Each row is a point. The points of each table are mixes of a few directions, plus a little noise. Count the directions of each table, and those that both share. Where both have some left over, give the other angles between the two spaces (their principal angles), to ten degrees, smallest first.

First:
[[-37 -13   3]
 [ 28  47  -5]
 [-10  78  -5]
 [ 40 -52   2]
 [-17  -8   1]
 [ 29  21  -3]
 [-34 -73   7]]
Second, 7 rows:
[[-15 -18   2]
 [-36 -27   4]
 [-31 -29   4]
 [ 68 -49   0]
 [-24  56  -3]
 [-30  48  -2]
 [ 68  18  -5]]
Directions: first 2, second 2, shared 2

First (7 x 8):
[[  0   8   5 -30   4   0 -25 -28]
 [ 28 -15  17  -6  32   4 -18  28]
 [-64  18 -49 -10 -46  19  -3  36]
 [  4  29 -12  18  -6   8 -17 -14]
 [ 38 -15  44  45  38 -67  15 -37]
 [-44 -17 -28 -39 -34  33  19  38]
 [ 39  -8  21  22  12   1  28 -22]]
Second:
[[-33   8   9  14  23  -6 -15  -6]
 [  9  -2  -3  -4  -6   2   4   1]
 [-53  12  15  22  37 -10 -25 -10]
 [ 62 -14 -17 -27 -43  11  30  11]
 [ 56 -12 -16 -24 -39  10  27  11]
 [ 86 -19 -24 -38 -60  14  41  16]
 [-95  21  27  41  66 -17 -46 -19]
 [-51  11  14  22  36  -9 -24 -10]
 [ 13  -2  -3  -5  -9   2   7   3]
 [  7  -1  -2  -3  -5   1   4   2]]
Directions: first 5, second 1, shared 0; angles 50

First (9 x 11):
[[ 20   5  27  -8  13 -14 -14  15 -14 -32 -21]
 [-52 -14 -70  20 -32  36  37 -39  36  82  54]
 [ 16   4  22  -6  10 -11 -12  12 -11 -26 -17]
 [ 39  10  52 -15  24 -27 -27  29 -27 -61 -41]
 [-50 -13 -66  19 -31  35  35 -37  34  78  52]
 [ 35   9  47 -14  22 -25 -25  26 -24 -56 -37]
 [-28  -7 -38  11 -18  20  20 -21  19  44  29]
 [ 46  12  61 -18  29 -32 -32  34 -32 -72 -48]
 [-27  -7 -36  10 -17  19  19 -20  18  42  28]]
Second:
[[-13  11  62 -39 -78  38 -30  38 -59 -59 -26]
 [ 35   1   4   4  49 -46 -17 -36  54   6  41]
 [  3  -7 -36  20  36 -18  16 -28  39  39  26]
 [-24   4  22 -18 -58  39  -4  31 -48 -25 -27]
 [ 41   0   0  11  68 -53 -10 -26  46   3  21]
 [-46  -6 -29   1 -54  45  20  -5  -7  35  17]
 [  2  -8 -43  25  43 -18  23 -22  34  41  15]
 [  1   4  20  -5  -6  12   3  49 -58 -39 -66]]
Directions: first 1, second 3, shared 1

First, 11 rows:
[[-23  11  28 -22  17   2  13   2   8   7 -13 -29  25 -13]
 [ 18 -27 -60  17 -30  21  -9  -5 -14  -8  27  22 -44   3]
 [  5   3  50 -18  13   8  35  13  -3  15 -34 -33  43 -20]
 [-28  49   8  19  21 -13  -6 -22 -24   2 -19  25  12  25]
 [ 74 -62  10   4 -30 -11  -2  36  31  -5  15  -1 -11 -11]
 [-41 -30 -52 -43 -11  28 -13  -2  29  -8  48 -40 -38 -28]
 [-20  44 -22  32   7  10   4 -29 -49   3 -18  36  -2  25]
 [  8  34  31  28  17 -41 -18  -5  -2  -3 -16  37  15  33]
 [-16  19  24 -10  13  24  38  -5 -27  15 -35 -23  34 -15]
 [ -5   9   2   3   4  -4  -3  -3  -2  -1  -2   5   1   5]
 [ 29 -49 -18 -10 -21 -22 -37  22  53 -17  48   0 -36  -3]]
Second, 11 rows:
[[  1 -37  -7 -13   4  -8 -14  28  31 -11  21 -29  -4  -6]
 [-46  63  17 -87 -45  19  -7 -95  47  21  46  24 -54 -55]
 [  9 -13  -3  19  10  -4   2  21 -11  -5 -11  -5  12  13]
 [ 10   4   0  25   8   0   8   8 -24   0 -19   8  14  15]
 [-19  73  16 -18 -22  19  15 -75 -22  22  -8  47 -15 -13]
 [ 12 -10  -3  27  11  -3   6  21 -20  -4 -17  -1  16  17]
 [  7  22   4  23   4   3  13 -10 -33   5 -24  20  12  13]
 [ 11   1  -1  27  10  -1   8  10 -26   0 -21   7  16  17]
 [  6 -44  -9  -4   8 -11 -14  39  28 -12  16 -32   1  -1]
 [ 11   4   0  29  10   0  10  10 -30   0 -23   9  17  18]
 [ -2 -62 -13 -32   2 -13 -27  43  61 -17  41 -50 -14 -16]]
Directions: first 4, second 2, shared 1; angles 60
